Each point is reached from the start by the listed moves, each made once or not at all, plus a little noise. Is the number of moves made odd or even? Then give how often each move was made.

Moves:
(1): [ 4.1 -1.7 -4.2  2.6 -2.2]
(2): [-1.9  4.8  0.2  4.9 -1.7]
Start: [ 2.7  1.1 -1.2  2.1 -1.2]
Points:
[ 6.8 -0.5 -5.3  4.7 -3.3] -> odd (1, 0)
[ 0.9  5.9 -1.1  7.0 -2.9] -> odd (0, 1)

Moves:
(1): [ 1.1 -0.8 -1.0  0.2  2.0 -3.3  4.3  0.1 -3.0 -0.7 -1.0  2.0]
(2): [ 0.9  3.1 -0.9 -0.4 -0.4 -0.4  0.3 -0.9  0.2  2.6 -1.0 -0.4]
(3): [ 1.6 -0.4  3.9 -2.1 -3.7 -0.1  2.8  2.7  0.9  1.4 -3.1  2.0]
(4): [-0.6 -0.8 -0.3  2.8  0.6  4.2 -5.0  2.6 -4.0 -4.4  0.8  3.0]
(5): [ 0.1 -1.8  0.4  2.2  1.4  1.7  1.8 -0.1 -0.4  4.7  2.4 -2.6]
(6): [ 3.7  0.7 -0.3  1.4  0.4  1.7  2.4 -1.8  2.9  0.4 -0.3  0.1]
(7): [-3.0  1.4  0.5  1.0  1.3  0.2  0.3 -0.4  0.2 -1.2 -1.9  0.1]
(8): [-2.4 -1.1 -2.9  0.3  1.2 -1.1 -1.0  3.9  0.5 -2.6 -1.0  0.7]
(9): [ 2.0 -0.6  2.4  5.7  0.7 -2.8 -7.4  3.6 -1.3 -1.2 -0.4 -1.9]
Start: [-5.0  2.3 -1.0 -3.6  4.8 -2.8 -0.9 -1.2 -4.0 -1.5 -3.2 -2.4]
Points:
[-2.3  0.9  2.1  2.2  7.1  1.6  5.9  2.1 -7.5 -1.4 -6.3  1.7] -> even (1, 0, 1, 1, 1, 1, 1, 0, 0)
[ -4.7  -0.9  -3.0   5.4   9.2  -5.8  -9.6   9.1 -11.4 -11.1  -4.8   1.7] -> even (1, 0, 0, 1, 0, 0, 0, 1, 1)
[-1.0  2.6  5.4  5.5  4.7  0.0 -7.5  5.1 -4.9 -6.9 -8.5  0.8] -> odd (0, 0, 1, 1, 0, 1, 1, 0, 1)
[-2.8  1.2  2.2  9.8  9.0  1.9 -9.3  2.1 -6.8 -4.1 -2.1 -3.4] -> odd (0, 0, 0, 1, 1, 1, 1, 0, 1)
